Rows are points. Each copy is the shape, with its points in the same order, stretched, turned, moved and blurred by noise. Say if it was mirrored as well.

Shape (7 x 3):
[[  3  22  44]
 [ 13  86 -93]
 [-64   5  49]
 [-16 -54  24]
 [  0 -42  11]
 [-45 -28 -25]
 [ 26   9  11]]
Copy 1 (7 x 3):
[[  11    1   68]
 [-101 -106   16]
 [ -27   37   34]
 [  44   21   19]
 [  38    2   16]
 [ -33  -12  -17]
 [  17  -20   56]]
Copy 1 is: mirrored
Copy 2 (7 x 3):
[[-59  -2  51]
 [  2  21 -95]
 [-36 -45  62]
 [ 15 -11  65]
 [ 12 -11  58]
 [ 40 -29  23]
 [-21  13  28]]
Copy 2 is: only turned
Copy 3 (7 x 3):
[[ -12  -66  -49]
 [  51   10   79]
 [  27  -43 -103]
 [ -22   16  -47]
 [ -27   10  -26]
 [  26   41  -26]
 [ -21  -27   -2]]
Copy 3 is: mirrored

Shape (9 x 3):
[[ 18 -76  33]
 [-17 -74  -7]
 [-26  30 -40]
 [-28  81  29]
 [ 10 -25 -21]
 [-37  49  15]
 [-27 -28 -19]
 [ 17 -38 -34]
 [-52  12  -4]]
Copy 1 (9 x 3):
[[-75 -30  46]
 [-73  -2  21]
 [ 38  32 -22]
 [ 92  -9 -51]
 [-20  13  26]
 [ 57  -2 -44]
 [-25  12  -4]
 [-34  19  38]
 [ 18   7 -42]]
Copy 1 is: mirrored
Copy 2 (9 x 3):
[[ -23    7 -111]
 [ -46  -29  -76]
 [   0  -21   57]
 [ 101  -19   47]
 [ -27   14   -5]
 [  58  -30   34]
 [ -33  -31  -16]
 [ -47   22   -6]
 [  18  -59   10]]
Copy 2 is: only turned
Copy 3 (9 x 3):
[[ -28  100   -2]
 [  22   96   -5]
 [  30  -45    4]
 [ -23 -113  -59]
 [  -2   31   27]
 [  -2  -69  -47]
 [  27   32   -8]
 [   4   44   40]
 [  28  -25  -44]]
Copy 3 is: mirrored

Shape (10 x 4):
[[-41  -6  21  10]
 [-22  18   0 -15]
 [  8 -15  11  33]
 [  5  -2   8  48]
 [  8  -5  45  21]
 [-14 121 -17  -4]
 [ 33 -17   9  28]
 [ 21 -20  23  21]
 [-38  -4   3 -16]
 [-15  20   9  13]]
Copy 1 (10 x 4):
[[ 14   8   1  25]
 [-23  -9 -20  19]
 [-10  16  25  21]
 [-23  25  19  32]
 [ 11  -6  29  43]
 [-96 -12 -64  63]
 [-20   8  34  15]
 [ -1   1  35  20]
 [ -3  -1 -12   5]
 [-21   5  -7  33]]
Copy 1 is: only turned
Copy 2 (10 x 4):
[[-45  17  16 -28]
 [-21  -4  20  27]
 [ -9   3 -24 -43]
 [ -7 -11 -25 -60]
 [-51   0 -29 -28]
 [-50 -85  63  64]
 [  9  -7 -40 -36]
 [-13   3 -46 -32]
 [-23  15  16  19]
 [-32  -9  12  -7]]
Copy 2 is: mirrored
Copy 3 (10 x 4):
[[-25 -55 -20  17]
 [-27  -5   7  32]
 [ 15 -21 -20 -32]
 [ 19  -9 -32 -27]
 [ 35 -55 -14  -2]
 [-13 102  -4 115]
 [ 35  -8 -11 -35]
 [ 32 -33  -5 -29]
 [-44 -32   0  23]
 [ -9  -7 -15  23]]
Copy 3 is: only turned
Copy 4 (10 x 4):
[[  12  -32   54   10]
 [ -13  -46   19  -22]
 [ -13   32   15   18]
 [ -10   22   14   41]
 [ -41    9   49   11]
 [ -69 -102  -34    6]
 [ -26   44   -2   17]
 [ -18   36   20   10]
 [  17  -38   38  -17]
 [ -13  -26   12   17]]
Copy 4 is: only turned

Shape (9 x 6):
[[-54  52  24   3 -27  29]
 [ 21 -31 -68  -9 -74  12]
 [  1  46 -36  46  -8  12]
 [ 47  26  24  10  60 -26]
 [-37 -73 -45 -11 -12  -4]
 [ -6  -3  38   6  51 -66]
 [ 42  12  24  59 -36 -31]
 [ 37  23 -18 -10  53 -37]
 [ 15  15  38  54 -15  55]]
Copy 1 (9 x 6):
[[ 64 -71   2  36  60 -42]
 [ 18 -19 -63 -15 -91  19]
 [-13 -31 -46 -14  40 -59]
 [-81  68  33  37  70 -25]
 [ 55 -18 -92  51 -28  70]
 [  5  69  20  32 101   4]
 [-29  22 -14 -90  46 -14]
 [-66  76   9  49  39 -38]
 [-47 -55 -16 -15  64   1]]
Copy 1 is: mirrored
Copy 2 (9 x 6):
[[ -10   58  -23  -11  -43   57]
 [  12   60   26  -11   16  -48]
 [  18   31  -11   18   15   31]
 [  -9 -102   -1    1  -12   21]
 [  38   46   45  -11  -36  -90]
 [ -24  -70  -27  -34  -55  -42]
 [ -70  -21  -41   21  -12  -14]
 [  25  -68    4  -23   12   -1]
 [ -43    5   -9   67  -20   40]]
Copy 2 is: only turned

Shape (11 x 8):
[[-17  -2  14  10 -20  16  55  23]
 [  4 -27 -26   7  32  44 -63  -8]
 [ -3  16  11 -44  16 -82  41 -41]
 [-15 -28  10  -3  67 -65  31 -24]
 [-19 -30  68 -50  45 -45  33 -54]
 [ 32 -18  41  26 -12 -11 -32  -3]
 [-27  23  25  20  16 -15 -25  50]
 [-12   7 -31  54  50  75 -56 -27]
 [ -8   8 -16 -13   5  47 -20  32]
 [ 29  -2  -5  -7  42  35  27  24]
 [ 18  44  53 -37  21 -39  46  -9]]
Copy 1 (11 x 8):
[[  -9   -6  -21  -37  -11  -31   -3   59]
 [   3   26   36  -21   31   52   32  -21]
 [ -83   14   50  -10   48  -49  -76  -12]
 [ -22    0   53  -48   83   10  -86   -2]
 [ -47   29   65  -10    9  -16 -118    6]
 [ -19   11  -20   19   29   29    0   15]
 [ -32  -34  -14  -30   33   49   11    8]
 [  66   21  -17  -55   14   81   42  -56]
 [ -30   14   10  -31  -11   17   36   16]
 [ -15   43   -3  -66    5   14   -8   28]
 [ -75   31   -9  -26   -5  -22  -68    4]]
Copy 1 is: mirrored
Copy 2 (11 x 8):
[[  53   31   26  -10   22    8   37   17]
 [  50   22  -18   -2  -33  -21  -69  -19]
 [ -39  -60  -64  -17   43   25   45   16]
 [  -8    6  -99  -24   21  -23   14   36]
 [   1   -7 -121   -3   39   45   39  -16]
 [ -36    2   -8    2   -9   -8   19  -48]
 [ -23   24    9   73   -3  -26  -23   17]
 [  67   55    2  -11  -95  -22  -70   24]
 [  68    2   26   31   -6  -10  -30   -4]
 [  80  -21  -14   -7   -6  -47   25   18]
 [ -20  -65  -43   34   29   25   74   22]]
Copy 2 is: mirrored
Copy 3 (11 x 8):
[[   6   42  -78  -34  -12   45  -30    4]
 [  22  -78   14   35    8    0   43   47]
 [   3   17    6   21  -31  -39  -75  -85]
 [  -3  -22   32   28  -82  -53  -40  -49]
 [ -32  -57   10   43  -41  -16  -95  -72]
 [ -69   -2   13   21    9  -16  -16   -1]
 [ -51   30  -56  -15  -17  -30    8  -32]
 [  41  -76  -17   77  -14   19   56   53]
 [  22  -13  -59  -17   27   32   29   15]
 [  14   -9  -21    2   -9   58   12  -21]
 [ -30   33  -35   20   -3   16  -74 -107]]
Copy 3 is: only turned

Shape (12 x 8):
[[ -34  -10   12  -23 -103   17   -3    5]
 [ -20   34    8   28   -4   10  -48  -46]
 [   4   44    5   42   28   11  -44 -112]
 [  10  -12  -62   19   23   13    5  -23]
 [  12   -1  -46  -38   31    8    1    2]
 [ -20    6   13   48   25  -69  -40    3]
 [   9  -12   12   43   31   13  -43  -18]
 [  18   35  -13   36   23  -23  -38    3]
 [   6   -8    1   32  -10  -63  -15   -4]
 [ -65   48   16   14   29  -11   -4  -15]
 [  -4   10   18   -1  -43   17   30   -6]
 [  -1  -10    5  -81    1    7  -35   -7]]
Copy 1 (12 x 8):
[[ 57 -32  51 -29 -19 -98  84  -3]
 [  7 -24  23 -73  39 -39  -2 -23]
 [  0   2  51 -68  77  11 -54 -45]
 [ 33 -70  -7  11 -24  15 -26 -43]
 [-11 -76  -4  14 -15  10  10 -40]
 [  8 -23 -76 -46  32  19  21  33]
 [  2 -41  -6 -18  22   3 -37  11]
 [ -7 -37 -30 -59  -3  25 -17   3]
 [ 35 -14 -45 -20  18  30  26  36]
 [ -9  11 -39 -54  10 -72  18 -46]
 [ 41  27  27 -12 -36 -53  13 -18]
 [-36 -72  37   8  42 -18  70 -21]]
Copy 1 is: only turned
Copy 2 (12 x 8):
[[-121   39  -17   30  -70  -38   12    3]
 [ -38    2   27   40  -12    3    4  -44]
 [ -18   20   55   25    6   33  -30  -73]
 [  21   45    1   12   15   39   22   19]
 [  12   17   10  -50   14    7   45   20]
 [  25  -35  -49   59  -15    5    1  -55]
 [  29   26   15   48   21  -17   24  -25]
 [  10  -24  -13   35   45    3    6  -34]
 [  -6    0  -65   43  -10    4  -14  -48]
 [ -10  -50   24   33  -60    6   -3   -3]
 [ -62   22    0   25  -30  -27  -24   11]
 [ -34   16   21  -82  -20  -41   66  -19]]
Copy 2 is: mirrored
Copy 3 (12 x 8):
[[ 33  -1  58   0 -31  52 -49 -12]
 [  7 -31  40 -24  -9  11  30 -40]
 [  3 -86  25 -23 -22 -12  55 -96]
 [  8 -94   9  -7  -4 -19  32   8]
 [ 24 -41 -16 -10  34 -28  -2  32]
 [ 14  12   5 -16 -21  13  66  17]
 [-33 -38   6  11   8  -4  47  -7]
 [-15 -39 -11 -34  10  14  68  18]
 [ 17 -15  -7   4 -18  30  50  10]
 [ 21  14  26 -54 -37 -21  13 -10]
 [  6 -34   2  -4 -18  25 -23 -15]
 [ 51  48  -3   3  56 -10 -43  14]]
Copy 3 is: mirrored
